Every row gives one point. The points of each table are mixes of a few directions, plus a little noise. Count the directions of each table, and those that both share. Where both have some left over, give the other angles between the two spaces (their principal angles), to ten degrees, smallest first.

First:
[[.26, .07, .64],
[.15, -.12, .59],
[.05, .07, .06],
[-.26, -.14, -.57],
[.05, .34, -.28],
[-.22, -.14, -.48],
[-.03, -.10, .02]]
Second:
[[.39, .18, .00],
[-.17, -.43, -.04],
[-.21, .32, .06],
[.48, .09, -.02],
[.32, -.11, -.04],
[.12, -.11, -.02],
[-.94, .05, .08]]
Directions: first 2, second 2, shared 1; angles 80

First:
[[.40, .34, .51, -.48, -.74, -.37],
[.28, .24, .35, -.33, -.51, -.26],
[-.33, -.28, -.42, .39, .59, .30],
[.35, .30, .45, -.42, -.65, -.33],
[-.32, -.28, -.41, .39, .59, .30],
[.11, .11, .15, -.15, -.23, -.11],
[-.51, -.43, -.64, .61, .93, .48]]
Second, 6 rows:
[[-.07, .59, .64, .41, -.66, -.56],
[.01, -.13, -.13, -.09, .15, .11],
[.09, -.74, -.79, -.50, .80, .69],
[.04, -.36, -.37, -.24, .38, .34],
[-.07, .60, .63, .40, -.63, -.56],
[-.01, .03, .03, .01, -.02, -.03]]
Directions: first 1, second 1, shared 0; angles 50

First:
[[-.25, -.10, .76, -.15, -.55, .45, .52, -.37, -.59, -.10, .14],
[.38, -.56, -.08, .66, .39, .07, .41, .04, .35, -.11, -.18],
[.57, -.40, -.27, .57, .79, .00, .18, .47, .59, -.11, -.12],
[-.22, .09, -.68, .08, -.25, -.55, -.51, -.40, .18, .19, -.23],
[.18, -.17, -.09, .23, .22, -.01, .09, .09, .19, -.03, -.06],
[-.17, .27, .35, -.40, -.19, .19, .00, .07, -.31, -.01, .19],
[-.30, .40, -.02, -.45, -.31, -.11, -.33, -.08, -.23, .10, .10],
[-.19, .48, .03, -.53, -.09, -.04, -.37, .19, -.17, .07, .17]]
Second, 9 rows:
[[-.13, .58, -.15, -.46, -.19, -.26, -.17, .55, -.56, -.13, .31],
[.04, -.01, .47, -.09, -.07, .31, .40, .21, -.37, -.17, .20],
[.33, -.10, .33, .12, .30, .26, .53, .61, -.23, -.28, .22],
[-.21, .38, .36, -.60, -.06, .26, -.32, -.01, -.04, .13, .14],
[.08, -.52, .27, .39, .05, .30, .28, -.51, .33, .07, -.23],
[.07, -.10, -.03, .01, .31, .12, -.29, -.18, .57, .19, -.16],
[-.35, .37, -.53, -.27, -.36, -.49, -.63, -.30, .00, .21, -.10],
[.05, -.52, .22, .40, .02, .26, .25, -.56, .32, .09, -.24],
[.13, -.08, -.94, .52, -.01, -.76, -.06, .19, -.04, -.11, -.14]]
Directions: first 3, second 4, shared 3

First (11 x 18):
[[-.11, .22, .31, -.12, .11, -.07, .38, .00, .12, -.19, -.24, .00, .15, .04, -.05, .04, -.07, .01],
[-.01, .01, .05, .00, .00, .00, .02, .00, .02, -.04, -.03, -.02, .01, -.03, .01, -.01, -.01, .01],
[.06, -.31, -.14, .21, -.14, .07, -.50, .01, -.08, -.03, .14, -.15, -.13, -.29, .15, -.05, .01, .10],
[-.01, .20, .00, -.14, .08, -.05, .31, .00, .03, .12, -.04, .15, .06, .25, -.12, .02, .03, -.10],
[-.11, .13, .30, -.06, .08, -.05, .24, .01, .11, -.23, -.21, -.06, .12, -.06, .01, .02, -.07, .04],
[-.11, .32, .27, -.21, .16, -.09, .53, .00, .13, -.09, -.23, .10, .17, .21, -.12, .06, -.04, -.06],
[.16, -.58, -.37, .38, -.26, .14, -.94, .01, -.19, .03, .34, -.23, -.28, -.45, .24, -.10, .04, .15],
[-.03, -.09, .11, .08, -.02, .01, -.13, .00, .02, -.17, -.06, -.12, .01, -.19, .08, -.01, -.04, .08],
[.01, .00, -.04, -.01, .00, .01, .00, -.01, -.01, .04, .03, .02, -.01, .04, .00, .00, .01, -.01],
[.14, -.02, -.39, -.02, -.04, .02, -.08, -.01, -.12, .38, .25, .19, -.12, .26, -.10, -.01, .11, -.13],
[.03, .12, -.11, -.09, .04, -.02, .16, -.01, -.02, .18, .05, .14, .00, .21, -.10, .02, .04, -.09]]
Second, 10 rows:
[[.04, .00, .20, -.16, .07, .02, -.12, -.07, .19, -.50, .24, .15, .13, -.40, .11, -.08, -.15, -.15],
[.05, .03, -.04, .03, .08, .00, .21, -.08, -.14, .35, -.13, .01, -.04, .36, -.08, .05, -.05, .00],
[-.03, .02, -.09, -.06, .05, -.15, .24, .02, -.03, .22, -.21, .07, -.07, .25, -.14, .01, .18, -.02],
[-.02, .06, .34, .01, .04, .12, -.06, -.07, .10, -.39, .06, -.09, .16, -.28, .17, .01, -.28, .05],
[.05, -.10, .01, .03, .00, -.12, .11, .03, -.04, .11, -.26, .01, -.12, .13, .03, .01, .06, .10],
[-.36, .40, .10, -.06, -.19, .16, -.17, .25, .33, -.58, .27, -.20, .32, -.52, -.07, -.01, .12, .02],
[.12, .04, -.17, .07, .00, .17, -.10, -.11, -.16, .32, .26, .04, -.01, .23, -.01, .03, -.13, -.06],
[-.12, -.19, .11, .10, .03, .00, -.18, -.09, .00, -.17, -.08, -.21, .01, -.28, .01, -.05, .00, .05],
[.08, -.19, -.20, -.01, .09, -.09, .01, -.12, -.13, .30, -.01, .09, -.14, .19, -.12, -.04, .10, -.11],
[.22, -.05, -.26, .05, -.14, -.09, .05, .21, -.11, .35, -.16, .14, -.25, .35, .10, .07, .13, .13]]
Directions: first 2, second 6, shared 2

First (9 x 32):
[[-.07, -.56, .39, -.22, .26, .01, .36, .30, -.91, .19, -.14, -.27, .09, .38, .21, .35, -.14, .34, .01, .12, -.11, -.42, .12, -.47, -.31, .25, -.30, -.27, -.21, -.35, -.18, -.68],
[-.10, .22, .16, .25, .00, -.26, .03, -.20, .26, .00, -.06, .01, -.03, .26, -.07, -.36, -.19, -.04, -.19, .13, -.03, .03, .09, .06, .06, -.01, -.07, -.04, -.07, -.14, .02, .22],
[.10, .17, -.13, .14, -.07, -.03, .03, -.08, .42, .00, .04, .26, -.13, .02, -.13, -.17, .01, -.03, -.08, -.01, -.03, .26, -.06, .18, .09, .19, .08, .04, .00, .24, .09, .14],
[.05, .13, -.06, .08, -.05, .08, -.04, -.07, .26, .02, .06, .20, -.18, .02, -.18, .03, .10, .09, .01, -.16, -.06, .18, -.17, .24, -.12, .05, .03, .08, .04, .18, .04, .05],
[-.04, .26, -.03, .29, -.03, -.28, .02, -.14, .37, .03, -.12, .05, -.04, .14, -.26, -.28, -.21, .10, -.21, .14, .13, .02, .20, -.06, -.08, .18, .14, .11, -.16, -.04, .07, .17],
[.12, .04, -.15, -.25, .01, -.04, -.10, .20, .01, -.13, .18, -.05, .14, -.20, .23, -.01, .28, -.19, .35, -.36, -.13, -.01, -.18, .29, .27, -.14, .07, -.15, .19, -.22, -.02, .04],
[-.34, -.07, .28, -.21, .06, .25, -.37, -.08, -.70, -.09, .06, -.53, .13, -.18, .16, .42, .16, -.01, .27, -.24, .02, -.43, -.17, .04, -.27, -.94, -.17, .03, .22, -.49, -.17, .05],
[.01, -.02, -.13, .05, -.18, .35, -.07, -.23, .27, -.04, .05, .20, -.06, -.29, .08, -.05, -.03, -.36, -.20, .34, .09, .38, -.06, -.02, .33, -.16, -.06, .19, .11, .63, .10, .30],
[.25, -.15, -.34, -.10, .01, -.07, .19, .31, .05, .03, -.08, .12, .09, -.17, -.04, .07, .01, .09, .02, .05, .13, .00, .19, -.26, .05, .57, .27, .02, -.15, .18, .06, -.28]]
Second (11 x 32):
[[.12, -.23, .18, -.31, -.09, .02, .07, .45, -.52, -.27, .36, -.27, .34, .13, -.04, .41, .72, -.21, .39, -.35, .21, -.38, .01, .23, .23, -.48, .59, .05, .32, -.67, -.36, .01],
[.17, .28, .13, .22, .24, -.14, .00, -.04, .27, .19, -.13, .13, -.13, .30, -.23, -.19, -.05, .18, -.08, -.10, -.07, .22, .04, .13, -.29, .19, .07, -.19, -.25, .14, .08, -.04],
[.04, .01, -.41, -.29, -.03, .23, -.38, .07, -.07, -.13, -.01, -.28, .33, -.85, .33, .11, .04, -.42, .19, .07, .24, -.04, .09, -.22, .32, -.40, .17, .09, .12, .23, .11, .22],
[.01, .11, .17, .17, .10, .14, -.10, -.16, .03, .11, -.09, .01, -.07, .08, -.18, .04, -.04, .02, -.16, .12, .11, .15, .05, -.04, -.22, -.20, .04, .05, -.10, .27, .02, .10],
[.07, .10, -.14, .01, .06, -.21, .05, .04, .22, .04, -.05, .10, -.05, .01, .07, -.21, -.14, .10, .04, -.09, -.17, .05, -.03, .04, .02, .37, -.11, -.14, -.09, -.03, .10, -.10],
[.06, -.15, -.05, -.28, -.08, .09, -.07, .26, -.32, -.21, .20, -.23, .30, -.24, .11, .26, .40, -.26, .28, -.16, .18, -.24, .03, .04, .26, -.38, .35, .06, .23, -.29, -.16, .07],
[-.05, .05, .20, .21, .04, -.02, .10, -.16, .09, .12, -.07, .14, -.20, .34, -.17, -.07, -.13, .19, -.19, .08, -.07, .11, -.02, .02, -.23, .13, -.15, -.01, -.11, .11, .02, -.04],
[-.01, .04, .21, .19, .04, -.13, .19, -.06, .09, .10, -.03, .17, -.20, .45, -.18, -.10, -.07, .24, -.13, -.03, -.14, .06, -.05, .11, -.20, .26, -.12, -.07, -.11, -.07, -.02, -.11],
[-.21, -.07, .02, .18, -.11, -.12, .24, -.24, .19, .09, -.10, .27, -.32, .26, .01, -.22, -.42, .29, -.27, .19, -.27, .06, -.12, -.07, -.09, .50, -.53, .02, -.08, .07, .09, -.15],
[-.10, .08, .08, .12, .03, .45, -.33, -.31, -.08, .08, -.14, -.14, .03, -.33, -.09, .19, -.10, -.20, -.23, .36, .32, .18, .11, -.25, -.16, -.59, .03, .24, -.03, .58, .06, .29],
[-.10, -.20, -.37, -.22, -.20, -.31, .23, .15, .11, -.13, .07, .11, -.02, -.16, .38, -.22, -.22, .08, .14, -.10, -.33, -.20, -.14, -.02, .37, .62, -.37, -.09, .11, -.34, .07, -.23]]
Directions: first 6, second 4, shared 2; angles 50, 60
